Each wall is flat, endless, passes through zero and stands at right angles to its row. A trip goes straight from one point to another. Which walls does it cross, in order?

Walls:
(1): [-3.7 -1.0]
(2): [-5.2  2.4]
(3): [-0.6 -1.5]
(4): [-3.0  0.8]
(5): [-14.2  -3.4]
(6): [-5.5 -0.7]
Trips:
[ 1.5 -4.6] to [4.1 2.0] => 3
[-0.2 -2.0] to [ 0.0 -3.1] => none
[6.8 1.2] to [3.9 0.8] => none

Walls:
(1): [ 0.7 -5.3  1.5  1.6  4.1 -3.2]
(2): [-4.0  9.2 -5.3  0.5 -6.9 -2.0]
(3): [-6.2 -5.7  1.3 -1.8 -1.8 -0.7]
(4): [-1.4  0.3  4.3  1.8 -4.3 -6.9]
(5): [-4.5  3.4 -5.1  2.5 -3.6 -7.2]
(6): [ 5.0  3.3 -1.0  2.5  8.1  3.8]
(7): [-2.2  3.8 -5.6  1.8 -2.4 -0.5]
(8): [-5.1  0.0  7.7 -0.2  2.3  2.3]
Trips:
[ 2.1 -2.9  1.0 -1.0 -5.8  2.3] to [-0.6 -0.2 -1.4 -1.8 -1.4  0.3] => 2, 7, 4, 5
[-3.3  5.3 -0.8  2.5  0.1  1.3] to [-7.0  1.6 -3.6  1.8 -0.8 -0.1] => 6, 3, 4
[-8.6  4.6  2.7  0.4 -2.5  8.5] to [-2.1 -6.8 -2.9  5.6 -0.6 -4.1] => 5, 4, 1, 2, 8

Walls:
(1): [-1.5  8.7 -0.3  0.9  5.1  8.4 -7.2 -1.3  5.1  1.3 -8.0]
(2): [ 2.4  2.2  5.4  5.7  1.3 -5.2  0.3  3.0 -1.7  0.7  1.1]
(3): [ -4.2   0.8  -0.6   2.7  -5.0  -4.9  -0.9  -3.5 -10.6  -1.3   1.2]
(4): [ 4.1 -3.9 -0.9  8.3  2.3  2.0 -1.4 -1.3  4.7  0.1  0.7]
(5): [-1.4 -4.3 -3.3 -0.4  1.0 -1.1  4.7 -5.8 -1.5  2.5 -2.8]
(6): [ 3.1 -4.3  5.1 -7.6 -2.0 -1.7 -6.3  2.9 -7.1 -0.8  2.1]
(7): [ 6.9 -1.0 -6.4  3.5  6.3  4.6  2.8 -3.3  4.5 -4.5  1.2]
(8): [-2.5  4.5  2.4 -5.7  2.8  1.7  0.6  3.1  0.6 -6.3  1.3]
(9): [ 1.0  6.4  2.0  5.7 -3.2  1.4 -5.5  1.2 -7.6  2.3  1.7]
(10): [ 0.7 -1.7 -1.8  0.1 -4.4  3.3  3.0  3.0  5.2 -3.1  1.4]
(11): [-1.1  5.5 -2.6  3.6  5.8 -2.2 -0.4 -1.2 -4.8 -6.9  3.8]
(12): [ 2.2 -2.2 -2.0 -4.3 -0.2 -1.5  6.0 -3.0  1.5  3.0 -3.4]
Trips:
[-3.4  7.9 -5.9 -2.7  0.3 -1.8  1.6  5.8  0.9  1.0  0.4] to [-2.4  2.2 -2.2 -1.7  7.3  1.7 -3.1 -5.5 -3.3 -3.4  4.3] => 10, 3, 7, 5, 6
[-3.4 -7.3  1.4  0.7  5.1  3.8  0.9  6.7  1.3 -3.3  2.8] to [-3.8 -1.2  0.2 -5.5 -1.7  4.7  4.0 -0.9  7.8 -2.9  1.9] => 11, 6, 12, 4, 1, 5
